Rows are points. A path goes straight from each point to the next, and from the last back to the first. The post is the endless flat space through its rows: a point in 2 columns, a line in 3, a plane in 4, and so on, so that a path can go around it. How many times does the path go around the post? Going back the other way cancels.
In the rows, 128 means zero.

Post (2 x 3):
[[141 151  84]
 [101 146 158]]
Path (8 x 3):
[[ 93 146  47]
 [ 96 200 151]
 [124 174 109]
 [ 99 200  86]
 [154 185  81]
 [143 162 154]
 [145  92 126]
 [100 123 134]]
Times around: 1

Post (8 x 9):
[[136 131 155 107  89  82 115 136 139]
 [131 126  88 130 106  82 150 118 138]
 [128 126 153  88 158 129 122 120  92]
 [111 132 103 125  79 130 249 156  91]
 [125 136 131  82 126 143  85 143  98]
 [142 117 139 215 175 168  67 145  92]
 [138 139 147 147 124 151 107 103 103]
 [142 145 158 108 121 131 114 132 169]]
Path (19 x 9):
[[122 131 113 107  88 139 149 107 113]
 [145 136 132  98  86 180 101 133 105]
 [181 162 100 111 125 144 134 145 169]
 [128 171 144 120 116 112 102 187 120]
 [125 152 178 120 111 117 115 144 148]
 [116 118 200 108 134 118  75  97 149]
 [125 121 141 105 114 143 105 127 105]
 [ 98 108 142 130 144 142 133 102 101]
 [ 90 152 137 100 168 147 108 131 114]
 [103 125 161 149 117 139 108 135 125]
 [126 118  77 161 168 162 172  95 126]
 [146 112 103 135 109 130 127 142 114]
 [162 148 186 105 120 137 116 137  94]
 [161 176 131 121 132 108 116 136 133]
 [106 159  99 139  88 132 157 148 117]
 [ 92 105 155 126 124 112 100 121 112]
 [127  96 145 123 180 183 119 113  96]
 [156  91  65 140  90 115 142 161 113]
 [136 102 136 110  69 117 132 138 108]]
Times around: 2

Post (17 x 18):
[[145 144 140 146  96 112 150  86 147  91  78 130  90 120  66 171 128 133]
 [132 112 157 185 142 124 135 119 129  99 134 117 104 153 144 148 125 158]
 [133 114 162 104 158 138 111 136 171  68 144 152 114 132 174  91 151 122]
 [100 144 161 120 135 186 178 118 157 158 147 119 153 144 161 142  79 166]
 [136 149 152 140 150 107 114  70 150 130 116 144 146 159 170 156 112 179]
 [141  88   9 119 200 100  96 249 166 111 145 176 180 161 171 146 135 209]
 [143 164 112 141 131 149 125 207 100 111  94 142 112 106 128 214 130 108]
 [109 132 175 128 174 149 121  82 144 153 156 102  97 133 132 135  61 142]
 [ 86  87 140 134 114 165  78 128 114  86  97 154 116  89 116 116  95 131]
 [172 134  86 122 125 117 117 225  70 153 159 107 108 161 218  96 114  95]
 [122 122 144 128 109 117 112  83 151 162 214 117 110 142 147 208 121 134]
 [140 144 112 134 164 156 124 124 131  68 161 142 195 168 135 146  90 143]
 [143 150  93  90 148 146 149  82  88  58 136 122 131 153 150 167 134 189]
 [140 142 174 137 129 111 179 124 125 151 167 181  97 145 171 143  91 180]
 [139 168 109 126 169 197 124 106 118 105 127 168 138 163  97 159 175 166]
 [ 93  74 129  88 154 122 175  86  79 108 132 147 174  14 105 169 155 113]
 [162 160 148 106 135 129  82 150 104  78 142 105 151 162 111 129 148 175]]
Path (12 x 18):
[[121 122 132 141 136 208 156 136 118  95 139 141 128 158  93 140 103 144]
 [144 102 118 147 135 114  80 146  92 114  75 142 131 100 148 146 120 173]
 [130 132 134 175 115 171 165 174  49 112 167 104 130 109 214 222  38 164]
 [145 163 131 156 156 131 151 106 146  93 145 128 178 158 169 161  99 172]
 [ 70 116 119 162 146 100 115 141 150 165  98 148 174 113 131 166 165 162]
 [ 86 170 162 156 161 155 139 131 100 107 128 115 152 165 135 159 108 132]
 [135 104 140 117 179 140 133 157 147  55 144 145  84 156 152 106 123 124]
 [176 122 182 137 149 113 132  98 123 156 110 140 147 123  74 133  95  96]
 [124  95 110 124  97 139 138  84 146 129 139 131 155  86 144 179  88 105]
 [170 171 101 156 125  87 127  74 125  65 132 146 103 123 125 237 129 138]
 [ 94 161 149 124 145  82 131 107 135  94  80 120 165  91 109 164 127 168]
 [138 137 105  70 172 111 158 140 170 130 177 119 136 164 160 145  89 158]]
Times around: 2

Post (17 x 18):
[[146 147 101  97 105  74 101  94 126  87 101 151 106 204 100 154 106 151]
 [116  86 127 170 121 101 160 158 140 132 151 171 143  77 157  82 126 125]
 [143 135 123 181 166 122 160 123 140 129 179 167 117 139 107  85 133 105]
 [146 110  98 160 117 177 112 167 115 136 172 150 172 138 130 150 146 113]
 [ 97 106 105 224 146 116 129 141 158 181 165 129 160 104 157  95 114  92]
 [199  87 148 129  99 103 153 121 137  88 124  96 122 132 147 173 124 163]
 [152  55 157 107  79  77 100 100 162  85 148 130 114 127  90 175 109 168]
 [167 103 166  96  57  99 147  95 141 110 128 139 161 152 135 151 135 143]
 [124 148 117 130 109 154  57 140 142 132 202 134 145  89 164  97 143  83]
 [187 114 118  78 132 127  99  89 139 135  84 151 102 208 108 172 149 171]
 [100 130 128 131 129 168 118 157 147 167 201 146 124 120 153 139  84 108]
 [179  79 100  78  86  95 144  95 152 124 144 117 119 145 118 144 118 142]
 [136  98 140 190 131  78 148 149  94 168 153 127 103 148 105  73 132 126]
 [124 119 124 205 123 121 164 132 109 156 148 143 117  81 114 120 143 108]
 [175 140 107  67 132  59  99 119 142 145 143 163 113 195 108 192 145 141]
 [ 75 149 100  78 154 193  55 147 124 119 195 157 162 166 193 172 158  17]
 [132 102 141 102  75  91 146 123 166  71 150  94 128 124 102 143 155 181]]
Path (32 x 18):
[[142 130 163  68 100  46 134  83 204  93 158 202  84 135  94 129  97 177]
 [ 45 148  50 102  87 132 104  99 249  80 214  86 164 104 135 156 146 127]
 [100  80  90 174 128 102 107 121 153 155 133 143 161 112 129 111 157 142]
 [126 123 173 151 161 114 137  81 124 154 114 124 148 138 170 165 142  72]
 [148  65 135 131  95  78 107 146 188 133 156 113 142  90 124 167  95 129]
 [ 72  52  90 116 101  56 116 125 176 116 117 143 120 117 157 147 132  91]
 [147  66 136 138 121  96  86 154 186 105 170 125 122 130 147 185  48 155]
 [ 97  72 151 130  92  98 174 125 159  92 137 103 146  86 147 131 130 115]
 [ 98  63 140 113 110 128  65 114 127  93 197  90  88 136  83 108  76 122]
 [150 124  73  53 156 153  71 138 116  77 157 151 132 176 186  98 139 128]
 [164 123 127 107 107  76 105 137 150 113 214 151 114 147 132 171  92 127]
 [150 144 122  97 119 129  77 143 147  84 145 168  49 141 106 232 132 144]
 [149  94  78 144 123 148 138 137 136 158 140 141 126 117 139 137  90  97]
 [104 115  88 158  94 146  98 133  97  58 165 109 191 102 131  89 134  49]
 [137 121 112 171 142 143 104 104  79 170 162 124 119  90 102 123 125  97]
 [ 80 128 130  69  97 132 181 112 145 122 168 143 152 135 185 196 148 102]
 [146 163 113 110  90  90  81 116 129 183 175 164 131 109 163 152 134  90]
 [104 124 123 113  97  89 140 100 120  58 155 157 165 145 125 182 152 132]
 [132 106 167  96 124 138 102 134  88 151 118 140 141 154 117 182 130 147]
 [165  29 121  70 152 126 134 149 130 120 106 150 131 149 144 148 124 107]
 [152  55 157   9  83  38 108 121 185 102 147 176  54 148  65 184  95 222]
 [149 133 116 132 120 139 159  83 112 117 157 128 123 179  70 141 228  89]
 [121 118 113 108 123  95 142 123 165 123 160 178 127 120 181 235 101 133]
 [109 128 114 187  85  69  75  93 120 111 140  72 166 102 132  59 133 129]
 [188  78 154  97 103 102 110 114 141 113 146  69 145 144 158 125 133 127]
 [151 170 113 101  99 128  89 137 199 103 142  77 132 170 100 135 122 188]
 [190 143 123 180 135 130 139 157 122 140 110 172 142 175 128 129 199 112]
 [160  66 110 115 121  78 140 124 137 158 161 139 107 156 170  89 154 113]
 [ 83  69 125 134 142 139 178 152 148 132 183 129 120 113 132 153 132 158]
 [137 114  49 169 142 137 170 132  86 139 112 113 163 182  76 134 107 146]
 [135 104  67 156 117  44 166 148 144 164 162  92 137 108  93  66  74 132]
 [120  98 204 129  73  56 169 144 115 110 133 131  96 115 120 136  98 111]]
Times around: 2

Post (17 x 18):
[[101  90 169 146 108 132 166  86 114 104 161 100 103  81 122 140 137 136]
 [121  99  71 110 116  74 102 136  83 159  97 108 132 136  67 216 149  95]
 [112  86 207 135 148 133 145 174 124 105 126  99 123 105  70 103  98 157]
 [109  98 209 111 130 121 159 179 135  78 130  99 122  94 134 135 155 133]
 [168 160  99 134 108 113  81 102 120 147  80 140 142 149 118 187 136 117]
 [ 82  75 132 144 152 177 146 160 134 113 141 163 114 128 104 125 122 150]
 [127  62 181 123 142 150 131 110 187  99 115  79 126  81  94 126 141 129]
 [191 112  72 104  81 113 116 125  94 143 108 154 168 108 111 167 136  77]
 [ 71 127 119 157 134 136 136 168 131 168 127 174 139  91 109  96 109 107]
 [172 116  39 131 138 107 108 136  95 155  91 103 102  91 114 180 159 101]
 [127  95 154 118 120 124 136 113 138  69 123 127  92 124 113 140 104  88]
 [138 148  90  72 158 125 134 137 138 128 139 177 149 141 138  99 125 143]
 [139 156 125  63  99 146  82 120 160 152 132 195 104 123 130 100 136 109]
 [ 60  99 151 170 127 120 171 170 140  76 111 159 118  78  65 149 136 169]
 [109  58 176 175 136  72 146 163 145  90 161 147 109  95 107 131 128 138]
 [151 111 121  68 113 121  74  98 106 113  76 154 148 142 170  93 142 110]
 [152 131  54 120  96  91  70 134 117 118 112  95 166 142 103 156 171  99]]
Path (30 x 18):
[[131 104 124  83  92 200 128  87 188 100 117 123 138 138  34 100 113 144]
 [121 114 113 157 138 115 111 150  80 123  57  62 156  96 168  96 146 142]
 [218  54 160  67 150  90  86 175 161  45  87 166 113 130  90  74  19  35]
 [154 141 167  34 101  96 123 156  67  79 114 156 153 143 156 127 117  76]
 [171 145  60 153 152  94  48 147 135 117  65 134  70 111 140 149 190 133]
 [176 104 107  86  98 105 110 179  76 132  88 171  63 148 124 198 157  87]
 [173  32 171 105  91 104 119 104  54 100 135  73 152 112 155 112 162 116]
 [183  67  78 134 198 173 130 116 146  86  72 136  83  98 127 101 107  85]
 [123 104 166 125 112  74  89 143  87 127 111 161 142 111  90  80  91 123]
 [163 146 145 125 117 112  98 137 172 131 200 201 102 123 125 127  88 119]
 [ 82  51 203 113 110  84  87 148 173  53 102 177 111 139  93  64  94 156]
 [148 137 135  81  67 131 134 146 112 156  69 148 147 112  92 187 136  93]
 [143  62 162  85 160 230 133 117 203 134 121  83  72  94  60 116 161 129]
 [105   9 156 115 152 141 137 139  50 122  43  89 120  43 136 126 187 153]
 [141  93  90 165 138 143 116 183 105 108  49 139 121  87  83 207 118  76]
 [123  60 153 170  69 128 172 101 102 142 123 196 131  56  99 176  95 101]
 [135  67  94 159  69  96 182 119  96  89 163 155 106  84  24 186 103 128]
 [156 116 122 216 143 137 122  29 219 154 155  62 110 105  84 129 142 144]
 [207 103  86 105 117 132  67 158 158 163  91 192  92  86 146 133 215 114]
 [125 105 129 170  52 102  84 142 119 193 121 172 143 125  48 188 125  85]
 [122  37  38 127 109  93 146 154 157 102 182 153 124 115  48 150  83  99]
 [ 16 160 151  83 136 143 142 137 119 124 118 174 141 122 129 166 123 160]
 [107 110  65  55 132  81 135 208 110 152 161 143 157  63  96  93 168  98]
 [199 118 138  85 127  79 126 114  93 145 154 145 130  86  88  77 122 104]
 [177  75 112  98 117 132 106 153  69 159 102 167 139 179  89 118 102  84]
 [ 91 151  82 140  79  98 153 170 117 143 142 155 106 131  95 212 131 100]
 [ 76 100  98  81  92 113 152 191 134  82 146 136 142  78  90 133 138 105]
 [142  48  74 123 184 154  93  71 148 184 142  58  57  88 106 186 122  86]
 [167  72  59  94 178 123 143 103  82  90 138 170 112 145 134 151 129 115]
 [175  59 162 108 168  80 157 188 128 101 111 106 138 106  88 134 162 113]]
Times around: 1
